Rows are points. Each copy is the shape, with its points in the same order, stretched, turned, moved and blurred by noise. Say if it was mirrored as well.
In the rows, zero is written as 128.

Shape (6 x 2):
[[102 148]
 [ 99 167]
 [ 94 147]
 [151  85]
 [117 138]
 [106  79]]
Copy 1 (6 x 2):
[[114 140]
 [102 152]
 [ 98 135]
 [161  95]
 [121 133]
 [116  80]]
Copy 1 is: only turned
Copy 2 (6 x 2):
[[112 158]
 [115 184]
 [105 168]
 [123  78]
 [120 145]
 [ 83  96]]
Copy 2 is: only turned
Copy 3 (6 x 2):
[[116  92]
 [133  82]
 [111  85]
 [ 84 152]
 [117 106]
 [ 54 119]]
Copy 3 is: mirrored
Copy 4 (6 x 2):
[[126 155]
 [141 168]
 [121 162]
 [ 87  86]
 [122 140]
 [ 60 114]]
Copy 4 is: only turned

Shape (7 x 3):
[[138 128 119]
 [124 120 162]
 [208 118 128]
 [109 126 183]
 [103  67 129]
 [120 149 129]
 [173  94 116]]
Copy 1 (7 x 3):
[[136 131 136]
 [123 166 155]
 [181  78 171]
 [114 191 170]
 [ 77 119 135]
 [135 174 123]
 [140  78 144]]
Copy 1 is: only turned
Copy 2 (7 x 3):
[[120 128 118]
 [144 166 120]
 [170  83 136]
 [134 184 127]
 [135 161  64]
 [110 141 132]
 [161 104 105]]
Copy 2 is: mirrored

Shape (8 x 4):
[[108 112 167 137]
 [ 97 108  67 157]
 [111 150  79 118]
 [161 115 150 150]
 [ 98  98 147 178]
 [146 160 105 141]
 [131 136 143  74]
 [193 101  92 162]]
Copy 1 (8 x 4):
[[118 120 113 101]
 [ 77 134 142 166]
 [117 169 180 152]
 [132 141  89 120]
 [ 75 117  95 123]
 [119 173 139 135]
 [150 141 163 113]
 [127 160  97 185]]
Copy 1 is: mirrored
Copy 2 (8 x 4):
[[147 152  84 110]
 [ 62 102 112 136]
 [ 89 129 158 143]
 [167  97  99 123]
 [122 131  57 125]
 [134 105 142 161]
 [150 148 166  89]
 [143  37 120 119]]
Copy 2 is: mirrored

Shape (8 x 4):
[[151 111 135  89]
 [129 131 125 127]
 [134 150 134 102]
 [ 86  71  81 165]
 [109 119 164  97]
 [156 143 166 103]
 [118  67  94 168]
 [152 145 180 110]]
Copy 1 (8 x 4):
[[107 151  99 133]
 [107 138 127 128]
 [132 152 112 149]
 [ 58 127 196 123]
 [106 141 100 177]
 [134 134  83 138]
 [ 59 109 167 104]
 [129 118  79 156]]
Copy 1 is: mirrored
Copy 2 (8 x 4):
[[157 168 152 125]
 [122 121 139 116]
 [165 124 129 123]
 [ 38 150 190  66]
 [163 125 179 102]
 [171 124 134 154]
 [ 46 157 185 106]
 [176 112 136 156]]
Copy 2 is: mirrored
Copy 3 (8 x 4):
[[158 113 171 140]
 [142 133 129 127]
 [172 139 151 106]
 [ 69 100 110 152]
 [137 151 186 121]
 [177 146 153 135]
 [ 87 106 105 163]
 [173 162 160 133]]
Copy 3 is: only turned
Copy 4 (8 x 4):
[[134 149 154  89]
 [132 130 132 134]
 [159 120 111 123]
 [ 81 120 163 165]
 [118 111 108 100]
 [152 148 120  92]
 [ 79 149 189 152]
 [142 147 107  86]]
Copy 4 is: only turned

Shape (10 x 6):
[[119 156 147 115 119 120]
 [194  71 167 141 148 133]
 [156 117 152 147  93 105]
 [175  89 121 171 120  92]
 [122 108 126  93  96 145]
 [135 169 122 148 116 129]
 [ 65 146 112  88 116 128]
 [ 80 104 124 100 111 128]
 [ 85 128 142 135 107 138]
 [145 101 152 107 128 202]]
Copy 1 (10 x 6):
[[107 144 151  89 137 107]
 [114  27 100  89  94 152]
 [106 118 143 105  88 131]
 [117 100  87 136  86 155]
 [190 126 159  87  97 112]
 [114 164 159 120 156 148]
 [166 172 158 112 123  78]
 [174 133 148 125  81  78]
 [140 123 182 144 102  95]
 [191  51 179  97 134 150]]
Copy 1 is: mirrored
Copy 2 (10 x 6):
[[135  91 117 105 151 143]
 [100 184 179 137 144 179]
 [143 136 146  90 125 177]
 [145 193 155 114 120 159]
 [104  98 105 134  98 148]
 [175 105 140 107 150 116]
 [110  75  66 125 126 110]
 [ 92  98  91 113  96 127]
 [113  89 131  99 117 122]
 [ 87  89 166 168 109 143]]
Copy 2 is: mirrored

Shape (12 x 8):
[[156 145 164 124 174 147 123 150]
 [134 144 143 105 124 120 115 154]
 [140 132 148 138 120 164 109 124]
 [ 96 135 112 110 114 149 155 143]
 [131 132  81 106 126 138 132 144]
 [163 114 144 107 112 106 143 134]
 [161 120 136 106 141 196 149 148]
 [164 132 110 126 128 149 120 138]
 [160 130 150 105 151 110 133  99]
 [ 17 105 152 128 148 180 112 147]
 [161 108 133 119 149 126 129 154]
 [150 137 151 168 137 108 161  96]]
Copy 1 (12 x 8):
[[107 105 153 149  91  75 111 159]
 [126 140 132 164 120 117 115  99]
 [143 128 125 151 100 133 133 146]
 [119 175 107 112 114 166 125 104]
 [149 181 107 113 144 139 115 122]
 [125 149  96 159 131 106 146 104]
 [124 174 103 143  85 119 112 174]
 [149 156 120 137 127 119 128 152]
 [144 123 125 137 104  71 136 122]
 [ 98  89 102 111  87 195  85 105]
 [118 129 106 146 134 101 124 142]
 [110 101 130 106 111 103 191 142]]
Copy 1 is: only turned
Copy 2 (12 x 8):
[[142  89 157 155 120 124  94 137]
 [133 117 156 122 127 137 130 122]
 [ 96  97 141 128 106 141  89 110]
 [126 145 103 143 135 104 134  93]
 [112 101  93 139 163 136 150 124]
 [115 150 137 137 149 155 123 167]
 [ 91 105 116 187 155 134  90 107]
 [101  92 116 141 130 143 123 144]
 [151 106 134 127 125 159  81 168]
 [140 133 139  75 137  60  85   7]
 [114 108 137 144 159 125 121 154]
 [137 135 117 138  71 104 110 188]]
Copy 2 is: mirrored
